Every row gives one point. To make a cloud, some directions were put in groups of two or more. Within a group, all points are equally far from the middle, so they leave a hole (a ring in 2 directions, a hollow ball in 3). The other directions are filled evenly. Then the cloud was stretched, turned, moved and blurred a little. Count the holes, and give their numbers of directions, smallest first.

Cloud (14 x 2):
[[-1.0 -5.6]
 [ 6.4  2.5]
 [-4.2 -2.8]
 [ 6.6  2.2]
 [-3.1 -4.3]
 [-4.8 -0.3]
 [ 2.3  4.9]
 [-4.0  2.3]
 [ 7.3  0.7]
 [-4.7 -1.6]
 [-0.3  4.8]
 [ 3.6 -5.7]
 [-2.2 -5.0]
 [-0.2 -5.8]]
Holes: 1 (2)

Cloud (21 x 3):
[[ 3.0  6.0  4.0]
 [ 5.6  0.8 -4.9]
 [-0.6 -2.3  5.7]
 [-0.4  6.7  4.8]
 [-4.3  4.4 -3.6]
 [ 1.7 -2.7  4.9]
 [-0.8  6.9  4.3]
 [ 5.7 -1.6  2.0]
 [ 2.0  7.2  2.7]
 [ 4.5 -0.5 -6.0]
 [-2.6  1.7  6.9]
 [-5.6  1.8 -3.0]
 [-6.1  0.3  2.6]
 [ 2.8 -3.5  3.9]
 [ 5.0 -1.6  3.0]
 [ 1.1  5.7  5.7]
 [ 4.3 -4.2 -3.2]
 [-1.0 -5.1 -3.5]
 [-6.5  1.3  1.0]
 [ 6.2  3.6  0.1]
 [ 0.3  0.0  6.8]]
Holes: 1 (3)

Cloud, 29 rows:
[[-5.9  4.7  3.8 -2.3]
 [ 1.2  0.9  1.3  6.1]
 [-2.7  2.1 -6.2  2.2]
 [ 2.4 -2.3  2.8 -8.0]
 [-6.2 -0.6  0.1 -5.1]
 [-1.5  7.5  1.4  0.6]
 [ 5.1 -4.5 -3.7  0.7]
 [-4.0 -4.1  5.1 -0.2]
 [-2.2  4.9 -3.9 -6.5]
 [ 5.2  1.7 -5.1 -1.4]
 [-1.6  7.0 -2.5 -5.0]
 [ 5.7 -5.9  0.5 -0.7]
 [-1.3  1.1 -3.0 -8.5]
 [-0.7  4.3 -2.9 -8.0]
 [ 4.8  0.7 -3.6 -7.0]
 [-4.9 -1.0  5.3  2.9]
 [ 2.3 -2.2  1.1  5.8]
 [-2.0  0.2  2.3  6.3]
 [-5.6 -1.0  5.2 -2.0]
 [ 0.6  3.2  1.2  5.3]
 [-1.7  1.0 -1.1  6.2]
 [ 7.0  0.1  4.5 -1.2]
 [-1.5  5.0  3.4 -7.2]
 [ 0.5  7.3 -1.0  0.5]
 [ 4.3  0.3  7.1 -3.9]
 [-0.9  1.1  4.4 -8.0]
 [-6.6  3.3  1.7 -4.0]
 [ 7.3  1.6  2.1 -0.8]
 [ 2.6  2.2 -5.6  1.7]]
Holes: 1 (4)

Cloud:
[[-2.4  5.3 -5.8  3.2 -0.7 -2.3]
 [ 2.0 -2.7  5.0  3.0  3.5 -5.9]
 [ 3.1  2.3  5.3 -6.5  1.2 -3.0]
 [-2.2 -4.5 -5.3 -1.2 -1.2  2.8]
 [ 4.1  4.1 -1.2 -6.1  1.6 -2.9]
 [-7.0  2.1  3.3  4.3 -0.5 -7.0]
 [-6.1  2.2 -4.4 -2.7 -2.6  2.2]
 [ 1.2  0.5  7.2  2.0  6.1  2.5]
 [-7.0 -1.4 -3.5 -0.9  4.8 -6.4]
 [-6.5  4.0  2.1 -2.4 -5.3 -0.4]
 [ 3.1  5.7  3.2 -5.7 -1.0 -1.0]
 [-6.4  0.2 -0.9 -6.3 -1.3 -4.4]
 [ 4.2  2.4  1.4 -6.6 -1.3 -1.1]
 [ 1.7  1.2 -0.2 -5.6  9.8  0.5]
 [ 0.4 -3.5 -0.1  4.8 -3.1 -5.7]
 [-3.4  3.8 -2.7 -1.5  8.5 -4.6]
 [-9.1 -2.8  5.9  1.9  2.9  0.3]
 [ 3.8  4.7 -1.0  6.1 -0.6 -1.7]
 [ 2.3  3.5  6.8 -5.5  3.1 -3.1]
 [-7.4 -1.1 -2.8  7.2  3.6  1.3]
 [ 3.5  2.9 -5.0  1.3  3.3  3.4]
 [ 1.3 -4.1 -0.6 -5.2  8.0  1.0]
 [ 4.2 -2.3 -4.1  3.7 -1.3 -0.4]
 [ 4.6  3.3 -0.9 -6.3  0.3 -2.0]
 [ 4.9  2.8 -3.7  4.5  0.5  0.1]
 [ 3.3  5.0 -2.8  2.2  2.3 -5.5]
 [ 2.6  0.8 -0.2 -6.1  8.8 -2.3]
 [-5.1 -6.0  6.0  2.9  2.8  0.7]
 [-2.3  7.0 -0.8 -6.0  0.6 -3.0]
 [-3.6  5.4  5.7 -5.1  5.8 -1.7]
 [-2.2 -6.4  1.4  6.7  2.4  1.8]
 [ 1.7  5.3  4.3  0.0 -1.6  4.7]
 [-2.0 -4.3  1.3  6.8 -4.2  1.4]
 [ 3.5  3.8 -2.5 -3.7  1.1  4.4]
 [-0.9  6.6  4.8  3.2  0.4 -5.1]
 [ 3.0 -1.0 -1.3 -3.4  9.2 -3.1]
 [ 4.0 -0.1 -1.8 -4.7 -1.5  2.9]
 [ 3.6  0.0  5.1  2.6 -1.9 -4.8]
 [-5.9  3.0  0.8  7.8 -2.4  2.0]
 [-1.3 -5.2 -4.8  5.0 -1.0  1.3]
 [-7.6 -2.2  3.3  5.2 -2.3  3.6]
 [-3.0 -5.1 -5.9  2.3 -0.2  2.3]
 [ 2.8  1.3  5.7 -6.5  1.5 -3.2]
 [-5.6 -0.6  3.4  0.1 -6.9 -0.5]
 [-6.2 -3.0 -0.9  3.8  2.8 -7.6]
 [-8.6 -3.5  5.3 -1.4  2.5  2.2]
 [ 1.5 -1.7  7.3  2.1  5.9  1.3]
 [-2.4 -5.1  5.3 -4.3  3.9  3.0]
 [-9.2  0.2  6.4 -0.5  3.0 -2.6]
 [-1.8  6.7  6.8 -1.9  2.0 -3.9]
 [-8.6  2.3  5.3 -4.1  2.5 -3.2]
 [-1.9 -3.1  3.4 -1.1 -5.3  3.6]
 [-9.0 -2.9  5.8  0.2  2.7  1.2]
 [ 4.5  3.3  2.4  4.8 -1.1 -3.8]
 [-7.1  3.2  4.7  3.4  2.4  4.2]
 [-5.6 -0.3 -2.1  7.6 -4.5 -1.7]]
Holes: 3 (2, 2, 2)

Cloud:
[[  0.1   2.8   3.7   2.7   6.0   8.8  -7.4  -2.3]
 [ -0.8   0.0   4.4   1.1  -4.0   1.8   0.3   4.0]
 [  0.4  -4.0   6.3   0.8  -0.5  -7.2  -3.4  -1.3]
 [ -2.8  -2.6   2.8   6.2  -4.5   5.1   2.9  -4.5]
 [  3.1   5.7   1.7   4.0  -6.7   1.0   6.8   3.7]
 [ -3.9  -7.9  -2.9   0.8   6.5  -4.7  -5.6  -1.0]
 [  1.9  -4.0  -3.1   4.1  -0.6  -2.7  -7.2   1.2]
 [ -1.1  -0.4   3.3   6.6  -1.1   0.2   4.2   2.3]
 [ -3.3  -1.5  -5.7   2.5  -6.6   0.8   1.6  -3.9]
 [  4.9  -0.2   5.6   0.6  -6.6  -2.1  -1.1  -6.8]
 [  3.7   6.2   6.9   2.6  -6.2   2.2  -2.5  -7.1]
 [  1.4   6.1  -3.1   3.0  -0.9  -1.6  -5.8   8.2]
 [  2.1   2.2  -9.5   5.6   3.8   0.0  -8.1  -2.4]
 [ -1.5  -0.7   5.1   2.0   6.0  -3.8   0.1  -1.4]
 [ 12.1   4.4   2.3   2.7  -2.5   0.6  -7.0  -2.2]
 [ -5.6  -1.7   6.0   3.4   4.5  -2.0  -0.3   3.5]
 [  0.0   2.1  -0.6  -1.3  -6.5  -5.2   0.1  -7.6]
 [  1.5   0.3  -7.3   3.9   2.1  -3.6  -5.4  -0.3]
 [ -4.0   4.9  -1.0   1.1  -3.6  -0.7   1.3   1.2]
 [ -0.5   1.4  -5.7  -2.9   0.1   6.3  -1.3  -0.7]
 [  1.9   1.0  -6.0   4.4  -4.7  -6.7  -3.2   5.7]
 [ -5.1   1.0   2.0  -4.9  -0.9  -1.8  -2.7   5.2]
 [  0.9   3.3   3.2   2.3  -9.5   2.3  -1.6   4.6]
 [  6.9  -1.9  -5.3   0.7  -2.3   2.2   5.0  -3.6]
 [ -6.1  -2.8   6.2   1.7   3.6   4.0  -0.3  -2.3]
 [  3.1  -3.6   6.2  -2.4  -0.4  -0.8  -6.8   0.2]
 [  2.5   3.3  -8.7   1.9  -1.6   4.6  -5.9   1.7]
 [  2.0   4.3   7.5  -0.2   2.9  -2.6   0.9   2.9]
 [ -7.3   5.1  -2.6   9.5  -3.2  -1.8   2.4  -1.9]
 [ -3.4   3.4  -3.0   8.1  -3.8  -6.3  -2.0  -2.0]
 [ -4.2   3.4   2.6   3.5   0.9   0.5   2.7  -2.8]
 [ -5.5  -0.2   5.0  -7.2  -4.0  -3.5  -1.1   2.5]
 [  1.5   2.5   2.5  -1.4   0.6   6.2   2.9  -1.2]
 [  3.2  -4.6   1.1   0.7  -8.7  -1.6   0.5   1.2]
 [  4.4  -2.6  -3.6  -4.9   8.7   1.0  -7.0  -6.4]
 [ -2.3   0.8   1.1  -1.4   0.8  -0.9  -0.3   3.3]
 [  0.6   2.1   8.1   6.0  -5.8 -12.1  -1.2  -5.3]
 [ -6.4  -2.6  -5.2   2.7   0.1  -4.1  -6.5  -1.3]
 [  1.0   1.2   2.6   0.2   3.8   8.3  -8.2  -5.2]
 [  4.0  -1.4  -3.9   4.9   5.3  -0.1  -0.8   1.0]
 [  3.7   0.1  -2.7   3.7  -0.8   1.1   3.8  -9.5]
 [ -4.0  -0.9  -3.0   0.2  -3.5   0.3  -3.9   7.7]
 [  1.3   1.5  -5.5   5.3   5.6   1.0  -2.9  -1.2]
 [  0.0   5.6   0.7   3.9   3.8   5.4   0.8  -4.5]
 [  3.3   4.4   1.4   3.3  -2.0   8.0  -0.1   0.3]
 [ -3.0  -3.5  -5.3   2.3  -6.2   0.6  -3.3  -1.3]
 [  1.1  -1.3  -4.8  -5.3  -3.1   1.3  -4.7  -0.6]
 [  3.1   4.1   1.3   4.3  -3.7  -1.1  -5.0  -9.4]
 [  9.0  -3.4  -2.9   3.3  -1.3   2.9  -3.3   0.5]
 [  4.0   1.6   3.9   4.5   6.4  -9.6   2.5  -0.5]
 [ -4.6   1.0   7.3  -0.7  -2.9   2.4  -2.9  -5.8]
 [  2.3   6.0  -1.7   5.5  -5.7  -3.7   1.9   7.0]
 [  2.4   0.5   4.5  -2.6  -4.6   0.1   6.9   1.4]
 [ -2.8  -5.8   4.7   1.4   2.4  -3.9  -2.3   5.0]
 [ -5.8   1.8  -0.2   0.6  -0.4  -1.5  -0.6   5.1]
 [ -2.3   0.4   3.9   1.4  -1.0   3.6  -1.9  -7.3]
 [ -3.1  -4.2   4.9  -4.0   1.8   3.8  -0.5  -7.4]
 [ -3.7  -1.3   8.2   4.4   0.7   2.6  -4.5  -5.8]
 [  2.4  -3.9  -8.9   2.7   3.5  -1.0  -4.6   2.0]
 [ -1.2   4.3   1.6  11.2  -4.5  -2.0  -1.9  -1.4]
 [ -1.4   5.8   4.3   4.8   1.0  -1.6  -0.1   1.4]
 [  0.0   4.2  -7.9   3.1  -1.9   1.6  -3.9  -0.5]
 [  4.4   0.5   3.3  -3.0  -1.3   0.3   0.2  -1.4]
 [  8.6  -0.3  -2.8   0.3  -5.9   2.1  -3.2   3.1]
 [ -5.5  -1.6   1.4  -1.3  -3.2  -0.7   0.6   4.3]
 [  2.0   1.8   7.3  -1.9  -1.7   4.3  -2.9  -2.1]
 [  5.2   2.1 -11.3   1.9   0.8   0.4  -1.7  -5.3]
 [  3.9   3.6  -1.6  -0.9   1.6   4.4   6.4  -1.1]
 [  1.9  -0.6  -3.0   9.0  -0.8  -6.4   3.1  -2.1]
 [ -3.7  -0.1  -0.6   6.3   2.9  -4.8  -2.6  -5.6]
 [  6.9   1.2   0.0  -0.2   3.9  -3.4   0.3  -5.4]
 [  2.6  -3.6   6.5   1.7  -1.3   1.6 -11.0  -6.4]
 [  9.5  -2.3  -6.4  -1.9  -4.1  -1.0  -1.1   3.3]]
Holes: 0
